Each row of a before or after table is a point. One or more steps were done to the points. Then noise was added and the rows were shuffled. The steps act on columns, c1 being the first. Write out the steps. A step turns or swaps two columns, mirrors them in a line or flattens them onto one, adds a multiple of one to another, or multiplies or shifts one. Angles are multiples of 10 degrees, from the lower column toward the higher: turns from -170 to 170, lines from 10 to 170 but not 90. Use the fewest steps. Two steps may share a column if one is a turn and the other turns, adds or multiplies; they go together, in the order done. Otherwise the lowest column goes first.

Before, 8 rows:
[[-0.10  0.54]
 [ 0.13  0.68]
 [ 0.05 -0.54]
 [-0.07 -0.03]
 [-0.29 -0.17]
 [ 0.02 -0.50]
 [ 0.40  1.03]
 [ 0.06  0.38]]
After:
[[-0.10  0.03]
 [-0.32  0.08]
 [ 0.27  0.27]
 [ 0.29  0.46]
 [ 0.53  0.43]
 [-0.29 -0.46]
 [ 0.97  0.54]
 [-0.29 -0.37]]
Steps: turn c1 and c2 by -40 degrees

Before, 11 rows:
[[-0.40  0.15  0.28 -0.37 -0.69 -0.40  0.59  0.12]
 [-0.37  0.36  0.27  0.69 -0.93 -0.76 -0.10 -0.46]
 [-0.90 -0.28 -0.09  0.30 -0.80  0.14  0.32 -0.31]
 [-0.35 -0.34  0.01  0.41 -0.11  0.22  0.49  0.69]
 [ 0.37  0.14 -0.15  0.56  0.06  0.35  0.44 -0.41]
 [-0.02  0.37 -0.05 -0.38 -0.58 -0.36 -0.14  0.33]
 [-0.46  0.39  0.50 -0.37 -0.80 -0.45  0.39 -0.42]
 [ 0.34 -0.51 -0.57 -0.52  0.38  0.43 -0.21  0.48]
 [ 0.33 -0.30 -0.63  0.20  0.15 -0.75  0.30  0.29]
 [ 0.17 -0.39  0.20  0.61 -0.08 -0.62 -0.49 -0.20]
 [-0.80  0.27 -0.25 -0.56  0.14 -0.50  0.21  0.43]]
After:
[[-0.93 -0.09 -0.25  0.33  0.20  0.36  0.36  0.34]
 [-0.51  0.09  0.24  0.69 -0.40  0.18  0.13  0.10]
 [-0.33  0.42 -0.05  0.00 -0.70  0.03  0.41  0.29]
 [-0.84  0.47  0.25 -0.32 -0.96  0.03 -0.54 -0.33]
 [ 0.55  0.12 -0.16  0.24  0.36  0.05 -0.66 -0.31]
 [-0.32  0.23 -0.62  0.17  0.28 -0.74 -0.21  0.22]
 [ 0.60 -0.42 -0.60  0.02  0.26 -0.38  0.55  0.35]
 [-0.30  0.04  0.20 -0.65 -0.33 -0.64 -0.40 -0.13]
 [-0.51 -0.75 -0.10  0.24 -0.68  0.42 -0.43 -0.23]
 [-0.60  0.23  0.51  0.50 -0.60  0.30  0.23 -0.29]
 [-0.06 -0.40 -0.04  0.29  0.15  0.14 -0.54  0.57]]
Steps: turn c1 and c6 by -50 degrees; turn c2 and c6 by 40 degrees; add 0.5 times c7 to c5; turn c4 and c7 by -110 degrees; multiply c8 by 0.7

Before (11 x 12):
[[ 0.05  0.18  0.44 -0.83  0.56  0.58 -0.06  0.55 -0.59  0.30 -0.14  0.23]
 [ 0.10 -0.52  0.28 -0.17  0.29 -0.19  0.32  0.24  0.25  0.00 -0.32  0.88]
 [-0.41  0.04 -0.52 -0.40  0.34 -0.43 -0.30 -0.01  0.02  0.28  0.02  0.66]
 [-0.22  0.14  0.23 -0.02 -0.25 -0.19  0.55 -0.14 -0.55 -0.21  0.39  0.69]
 [ 0.57 -0.58  0.19 -0.49 -0.36 -0.22  0.53  0.46 -0.45  0.29  0.40  0.71]
 [ 0.39  0.18 -0.18 -0.55  0.41  0.63  0.01  0.39 -0.20  0.49 -0.15  0.27]
 [-0.34 -0.58 -0.32  0.14  0.23  0.04 -0.40 -0.31  0.19  0.30  0.42  0.36]
 [ 0.53 -0.15  0.44 -0.77 -0.51 -0.39  0.41  0.19 -0.07 -0.19 -0.35  0.50]
 [-0.23  0.13 -0.03 -0.63 -0.29 -0.42  0.11  0.80  0.37 -0.12  0.15 -0.06]
 [-0.24 -0.41 -0.25  0.01 -0.20 -0.19  0.62 -0.28 -0.68 -0.56  0.56  0.01]
 [-0.41 -0.57  0.29 -0.27 -0.18  0.26  0.56  0.55 -0.20  0.46 -0.12 -0.03]]
After, 11 rows:
[[-0.42  0.41  0.00  0.03 -0.24 -0.28  0.15  0.82  0.39  0.68 -0.10  0.17]
 [ 0.14 -0.54  0.24  0.01  0.26 -0.20  0.43  0.22  0.22  0.12  0.93 -0.13]
 [-0.48 -0.21 -0.27  0.41  0.25 -0.73 -0.49 -0.34  0.25 -0.32  0.22  0.54]
 [ 0.66 -0.12 -0.20  0.90  0.38  0.42  0.00  0.45 -0.21  0.24  0.27 -0.12]
 [-0.68 -0.91  0.33  0.81 -0.15  0.20  0.72  0.54 -0.21 -0.04 -0.04 -0.17]
 [ 0.90 -0.46  0.19  0.63 -0.39 -0.26  0.67  0.44 -0.44  0.31  0.70  0.53]
 [-0.38 -0.01  0.19 -0.32 -0.25  0.20  0.70 -0.14 -0.56  0.11  0.57  0.52]
 [ 0.03 -0.71  0.43  0.78  0.60  1.05 -0.04  0.54 -0.58  0.57  0.20 -0.11]
 [ 0.86 -0.26  0.43  0.01 -0.47  0.07  0.51  0.18 -0.10  0.79  0.56 -0.28]
 [-0.41  0.06 -0.30 -0.87 -0.16 -0.68  0.80 -0.31 -0.68  0.31 -0.12  0.57]
 [-0.67  0.81 -0.50  0.53  0.33 -0.87 -0.40  0.02  0.02  0.22  0.67  0.15]]
Steps: multiply c1 by 1.6; add 1.5 times c3 to c6; turn c2 and c6 by 40 degrees; multiply c10 by 1.6; turn c4 and c10 by -110 degrees; multiply c7 by 1.3; mirror c11 and c12 in the line at 50 degrees
